Each row is a point. The last column is the point's height on a tilted bowl or saddle (a function of degree 2), plus a little noise. Count its main directions that bend up, bend down and stay straight.
(in the rows, 128 means zero)

Points (15 x 4)
[[ 46 132 114 111]
 [193 109 116 168]
 [106 154 100 130]
 [180  45 117 192]
 [175  96 111 166]
 [ 59 125 120 116]
 [111  92 137 140]
 [184 175 213 219]
 [129 129 107 141]
 [164 170 175 180]
 [133 106 121 146]
 [123 124 162 145]
 [ 72 161 123 122]
 [114 146 123 135]
 [105 158 210 178]]
Directions: 1 up, 0 down, 2 straight

Points (26 x 5)
[[161 101 129 168  74]
 [ 64 164  87 164 107]
 [ 96 145  55 194  76]
 [102 125  67  96 143]
 [179 106  97  94 127]
 [134 110 147 205  41]
 [176 116 121 127 118]
 [ 81  64 119  90 118]
 [151 116 154 135 120]
 [ 83 125 177 130 168]
 [171 192 160  95 112]
 [141 153 109 135 157]
 [169 198 122 147 134]
 [ 32 117 108 105 123]
 [130 138 160 128 140]
 [134 105 130  78 138]
 [125  91 130 160 107]
 [203 113  60 133 126]
 [ 35 168  16 179  14]
 [ 84 193 121 156 112]
 [180 101 119 168  58]
 [131  86 168  94 137]
 [108 136 118 108 161]
 [ 81 109 131  92 156]
 [119  62 130 140 102]
 [119 154 151 162 117]]
Directions: 1 up, 3 down, 0 straight

Points (47 x 7)
[[ 89 187 174  81  52 110 138]
 [ 93  55 130 149 101 181 140]
 [106 101 106 160 179 151 129]
 [129 124 171 141 128 167  94]
 [115 114 220  59 188 113  96]
 [ 89 174 128  84 103  60 180]
 [192  95 128 112  51  47  26]
 [175 181 162  90 140  63 128]
 [142 118  77 110 141 122 119]
 [137  81 100 141  67 123  94]
 [138 105 130 183 151  95 137]
 [109 171 135 105 103 108 158]
 [ 77 104  35 138 151 144 135]
 [ 88 139 178 144 132 163 122]
 [ 64 200 147 153  79 127 198]
 [144  99  60  77 101 150  54]
 [ 79  82 152  46 171 128 139]
 [121  72 131  98 144 114 116]
 [104 186 161 131 139  65 187]
 [134  60 181 168 127  97 150]
 [146 154  91  79  89 169  92]
 [151  87 102  93 200  72  97]
 [163 103 115 117 147 112 107]
 [130 107 146 116 207 161  89]
 [118 172 114  63 126 115 135]
 [155 164 140 110  94  40 142]
 [127 130  72  70 169 168 123]
 [115 151  64 160  97 122 165]
 [ 88 167 120 187 178 192  91]
 [ 91 172 147  85 106  86 172]
 [ 60 105 116  94 141 166 160]
 [108 157 133 187 128 147 146]
 [165  59 110 149 109 160  80]
 [ 83 136 134 126 183 148 143]
 [131 120  94 132 145 169 127]
 [177  83  94 166  85 152  89]
 [ 78  90 190  87 144 195 100]
 [118 130 120 160  97 140 152]
 [159 187 160 144 166 109 115]
 [127  74 129 132 152 175 104]
 [162  89 107 141  37 124  66]
 [125 115 152  34 158 149  76]
 [ 80 119 184 153 120 164 142]
 [141 190 140 125 192 117 129]
 [ 64  84 220 147  91 144 210]
 [107  92 153 150 158  94 160]
 [189  62 119  99 136 131  52]]
Directions: 1 up, 2 down, 3 straight

Points (72 x 9)
[[ 89 138 129 114 120 159  68 149 118]
 [182  78 166 149 138 131   7 109 143]
 [106 185 108 149  78  89 128 164 112]
 [ 82  94 164 174 177 144  59 193 147]
 [ 75  74 132 106  89  71 139 199  82]
 [110 170 179 109 104  80 135 160 102]
 [123  77 208 173 143 173 145  84 121]
 [126 135 122 134 117 161 114 113 124]
 [174 154 146 155 128 161 108 156  98]
 [166 124 159 150 137 162 133 172 101]
 [105 127 151 107 145 103 173 167  94]
 [124  88 118 108 113 101 103 165 110]
 [ 39 141  88  69 196 144 126 147 114]
 [137 127 155 129 110 144 183 102 118]
 [ 97 175  95 167  72  48 122 199  97]
 [119 112 150 171  83 141 142 143 115]
 [109 156 155  65  74 152 204 155 105]
 [ 93 144 121 129 193 139 179 150 137]
 [194 123 110  96 182 112 106 105  78]
 [107 160 178  84 200 196 126  99 180]
 [136 170 139 128 128 115  79 147 108]
 [153  42  67 135 121  87  69 134 104]
 [105 115 137 181 158  83 108 147 173]
 [ 51 127 182 137 192 151 130 159 186]
 [144 143 215  73 160 141  78 123 197]
 [120 121 117 126 164 160 149 147  99]
 [136 134 113 113 143 111 208 125  85]
 [124 123 109 119 112 177 145 157  97]
 [123 142 113 128  84 135  80  17 158]
 [116 170  80 161  57  85 114 147 157]
 [176 187  77 123  97  95  91 131  82]
 [140 165 146  63  96 173 152  86 168]
 [108 176 110  75 196 163 131 167  58]
 [160 156 157  57 116 140 125 161 119]
 [143 170 139 155 179  52 146  99 200]
 [157 127 133 127 118 125 131  89 142]
 [124 108 119 107  71  95 115 108 156]
 [126 243  94 128 110 126 112 145  65]
 [153 177 125  95 126 199 186 174  68]
 [ 96 126 183 101 108 148  99 166 127]
 [ 57 125 112 140 160 137 152 183 134]
 [124  98 127 175 179 128  93 140 146]
 [116 124 158  95 119 184 119 130 134]
 [138 153 128 133 137 194 128 103  98]
 [148 131  95 127 114 108 149 114 110]
 [205 156 114 197 129 151  61 101  85]
 [140 110  40 103 161 113 131  48  14]
 [180 114  66 117  98 114 128 174  91]
 [147  96  72  92 145 142  78 133  47]
 [118 126  92 123 111 123  76 204  79]
 [131 124 133 103 158 233  71 153  34]
 [143  92 137 144  73 126 111 157 152]
 [ 97 118 144 128 175  73 122 136 154]
 [140 191  71  71  81 125 130 128  93]
 [117  62 147  95 127  84 157 123  85]
 [ 87 139 141 128 144 129 132 132 146]
 [ 80 162 146 104  56 190 115 162 124]
 [151 150  86 124 102 104 152  85 116]
 [177 124 189 103 146 104 116 119 188]
 [ 83 127 165 131  92  93 139 142 127]
 [112  87 130 184  71 160  74  69 166]
 [105 193 184  88  97 155 116 145 124]
 [182  85 138 111 129 123 118  91 135]
 [113 199 176 110 128  82 191 130 133]
 [ 56 121 127 161 129  70 103 183 165]
 [171 101 155 137  99 141 199 136  96]
 [138 125 178  83 135 175 136 107 167]
 [188  65 118  63 132 147 155  88  96]
 [ 77 109 145 148 107  89 146 168 116]
 [127  63  96 106 113  99 134  72  85]
 [142  99 123 184 118 119 143 162 106]
 [114 121 181 137 149 179 161 145 116]]
Directions: 2 up, 3 down, 3 straight

Points (62 x 9)
[[112  73  80 112 158 234  69 111 133]
 [144 180 105 203 137 102 150 196  80]
 [196  39 160  87 145 116 115 185 152]
 [116 152  49 169  87 104  63 146  59]
 [118  49 135 145  83 143 139 122 125]
 [ 77  99 133 148 107 133 124 129  98]
 [116 112 146 107 102 138 168 107 125]
 [ 92 130 103 128 166 105 124 174  73]
 [ 71 142 124 129 104 114 106 116  88]
 [ 81 116  75  64 191 129  35  75  52]
 [203 118 142 140 126 210 240 123 154]
 [109 100 135  79 107 171 180 112 123]
 [167 138 107  99  91 129 164 117 129]
 [156 108 113 152  80  72  99 177  90]
 [129 185 142 196  98 156 137  69 104]
 [128 118  98 107 152 158 121 146 119]
 [130 107 126 189 121  96 144  61  82]
 [130 142 134 173 107 208 118 203 116]
 [ 98 187 165 174 124 101 142 163 124]
 [134 133 142  64  99 128 130  77 111]
 [104 201 138 153 108 197  42 142  94]
 [ 60  94 153  51 172 156 196  86  80]
 [127 104 115 153  97 164 105  91 123]
 [122 130  96  85 164 126 136 130 110]
 [108 158 146  88 182 152 178 107 159]
 [ 92  48 164  55 167 147 119 132  95]
 [147 129 102  55 134 161 117  89 128]
 [105  53 119 112 104 103 157 114  87]
 [149 164  86 118 177 113 179 120 143]
 [107 162 131 208  75 128  99 118  99]
 [138  89  87 120 163 130 188  53 124]
 [180  93  99 123 189 189 194 141 169]
 [143 109 128 113 134  82 128 155 105]
 [162  83 153 128 124 162 176 136 148]
 [163 219 124 200  87  91 127 154  79]
 [ 66 134 121 215 135 114 148  77  53]
 [135 185 120 153 127 110 131 248  84]
 [ 76 104 101 140 113 123 114 155  86]
 [ 77 134 111 187 160  83  76 109  55]
 [146 148  74 117  80 115 133 102  94]
 [140  97 156 148 177 158 140 172 125]
 [160  92  81  84  82 149 110 140 127]
 [ 88  72 134 199 114 186 166 190 100]
 [135 151 215 122 159 161 227  75 168]
 [142  71 176 152 141 135 231 185 135]
 [139 144 112 138 167 127 112 161 110]
 [110  96 165  80  58 101 139  82  90]
 [ 53  91 121 131 171 125 120 160  51]
 [152  84 115 118  84 105  92 161 117]
 [123  90  98 217  86 177 193 169 111]
 [120 123 152  64 100 120 133 186 123]
 [126 150 198 155 129 123 140  75 128]
 [150 114 178  67 104 120 147  86 131]
 [ 57 128  43  99 143 110 110  73   9]
 [195  99 154 128 182 167 154 123 178]
 [127 162 148 182 114 146 160 113 120]
 [137 149 137 109  73 160 170 171 150]
 [123 104 101 215 171 115 180  85  76]
 [155 126  38 129 135 167 154 155 118]
 [125 104 160  90 110  78 153 143 118]
 [146 120  46  55 118  70 197 128  51]
 [169 121 108 107 141  66 137 143  96]]
Directions: 2 up, 4 down, 2 straight

Points (64 x 9)
[[133 125 203 126 138  90 102 134 108]
 [120 104  80 103 124  62 191 145 103]
 [101  76 134 138 106 170 120 128 113]
 [136 216 114 160 172 116  89 135 106]
 [144 109 111 125 156 158  98  99 120]
 [180 174 115  45 155 182 162 173  63]
 [ 68 142 136 147 139  74 164  98 118]
 [ 91 125 166 177 171 159 163 152 127]
 [216 138 139 136 103  95 143 138  83]
 [136 123 126  71 201 167 147 127 106]
 [131  96 160 104 148 156 201 178  89]
 [165 111  91 121 163 149 100 187  77]
 [ 59  80 243 166 127  42 127  97  67]
 [112 140 169  82  90  77  87  77  88]
 [ 74 178 122 137 128 132  74 129 122]
 [147 182  72 148 119 103 145 129  95]
 [ 88 139 176 113 132  97 135 141 125]
 [185 189  69 100 114 138 139 140  77]
 [169 133  73 143  93 152 142  96  97]
 [ 54 133 128 114 101 129  67  57 100]
 [174 102 153 104  99 117 126 123  99]
 [103  35 187 132 155 133 151 152  85]
 [ 87 126 196 112 219 127 150  94 102]
 [154 207 108 173 186 106 132 140 100]
 [178  95  80 186 123 130 179 149  82]
 [133 154 100 159 143  77 144 245  63]
 [179 121 110 131 165 142 171 142 107]
 [123 122 129 156  23 182 142 235  38]
 [185 138 100 165 126 146 139 115 107]
 [166 106 121  78 172 124 179 120 108]
 [ 68 159  41 149  53 182 121 105  58]
 [ 40 125 165 190 132 139  72  87 130]
 [169 133 122  99 176 112 188 153  99]
 [ 86 113  38 134 137  92 111 178  74]
 [125 115 114 157  85 118 119 127 109]
 [107 152  94 118 142 120 134 114 124]
 [151  95  70 135 147 192 150 143  94]
 [114  88 163 185 154 162 162 179 110]
 [ 83 123 151 105 168  74 137 113 117]
 [123 193 148 105 106 106  99 170  94]
 [158 161 105 107 165 105  94 130 102]
 [ 86  65 160 105 137 112  77  89  99]
 [131 181 156  84  71  74 122 186  77]
 [ 77 140  81 166 136  91 135 111 109]
 [181 210  99 130  77 172  98 109  64]
 [ 82 177 166 111 135  81 108  92 118]
 [124  79 128 125 137 119 129  99 116]
 [118 147  85 165  80  95 107  81  86]
 [134  28 201 183 185 180 116 194  63]
 [ 84  95 142 121 119 138 140 147 122]
 [139  83 113  90 133 147 138 143 106]
 [135  47 106  59  11 102 147  67  50]
 [ 77 106  90 109 139 152 221 132  99]
 [135 149 120 161  74 109  64  93  80]
 [127 139 126 159 109 139 142 133 124]
 [118  45 163 115 125 107 110 103  95]
 [ 90  94 111 208 131 147 106  69 108]
 [134 163 133 121  81  61  46 145  65]
 [123 123 159  55 164 137 215  99 102]
 [166  87 158 118 137 228  39 176  51]
 [ 29 172 140 117 150 119 186 172 107]
 [ 90 169 151 121 105 101 142 120 125]
 [101 182  65  87  83 189 137 121  81]
 [ 84 157 139 151 159 103 108 164 126]]
Directions: 0 up, 6 down, 2 straight

Points (70 x 9)
[[157 115  65 161 191 167  44 155 194]
 [130 151 138 109 115 121  87 127 141]
 [158 140 131 113  85  88 125  37 182]
 [ 90 133 142 119 106 137  78 126 156]
 [175 201  88 110 123 136 134 121 155]
 [177  62 143 128 100  24 148 131 163]
 [ 93 116  80 101  95 176 135 153 141]
 [138 137 127 113 140  93 143 149 123]
 [187  63 129 117  97 123 101 129 148]
 [182 135 108 195  99  64 153 119 178]
 [104 180 139 112  63 202  82 184 201]
 [ 65  71 212 134  44  47  53 170 232]
 [145 177 120 153 175  91 158  23 189]
 [ 99  92 123  96 148 130  65 155 152]
 [144 176 118 143 122  87 165 123 144]
 [ 67 170  84 121  57 104 113 131 173]
 [133 200 158 171 164 125  43  86 200]
 [160 149 122 146  78 205 114  76 169]
 [176 134 116 134 179  28 160  92 139]
 [141  83  97 187 153 117 173  52 163]
 [133 120 108  59  42  98 191  93 174]
 [ 61  95 152 110  95  70 171 132 159]
 [ 84 100  76 150 174 174  94 156 167]
 [164 141 104 131 105  98 151 184 141]
 [ 92 138 124 108 119 104 100 117 141]
 [ 85 126 158  81 142 138  54 207 172]
 [ 77 137 187  66 119 187 166 102 163]
 [ 83  83 112 133 124 136  35 150 185]
 [ 73 110  64 193 146 175 130 103 161]
 [ 73  83 185 156 163 129 114 143 165]
 [186 163 153  93  85 126 214 146 186]
 [131 133  81 138 155  88  93 113 145]
 [130 144  84 210 130 167 121 141 174]
 [151 148 146 105  93 211 105 228 193]
 [135 133 108  77 105 171 127 153 137]
 [208  37  99 130 108  68 138 127 167]
 [149  82 106 171 157  93 133 181 150]
 [105 122 164 142  84 158 142 144 157]
 [124  88 103 106 126 193  76 136 143]
 [145 195 111 104 147 140  85  90 160]
 [ 56 196 181 106 112 103 142 169 170]
 [ 80  73 124 120 158  89 122  92 151]
 [130 114 129 121 141 154 100  43 161]
 [113 112 192 139 191 154  67 122 174]
 [ 91 103 237 173 160 215 166 193 213]
 [ 74 102 142 147 132 125 103 138 155]
 [147 135  62 118 201 130  85 151 154]
 [184 108  58 100  92 196  93 159 155]
 [141  96 105 112 112 152 143  97 128]
 [114  73 122 111 129  85 155 109 137]
 [153 155 158 149 105 156 107  69 178]
 [151 103  88 143 126 122  56 155 162]
 [149 112 142 104 166 160 142 115 132]
 [105 141 160 116 124 109 167  88 149]
 [ 71 153 146  94  57  61 160  67 184]
 [161 192 129 124 129 157 143 142 158]
 [ 32  95 123  86 156  49  86 112 173]
 [ 95  59 102  40  71 127 147 121 149]
 [117 153 163 102 136 122 144  82 148]
 [116 157 106 147 136 132 107  86 154]
 [123 207 112 111  65  71 107  77 174]
 [160 143  62  98 145 107 130 170 130]
 [131  52 111 107 117 129 140 130 129]
 [195 148 121 119 152 108 116 175 132]
 [158 165  77  94  82  78 108 200 140]
 [138 128 130 131  97 146 154 130 141]
 [169 115  69  89 123 155 127  88 142]
 [151 183 139 154 204 114  84  93 167]
 [113 152  77 105 162 144 103 163 143]
 [161 151 147  82  82  95 118 151 141]]
Directions: 7 up, 1 down, 0 straight
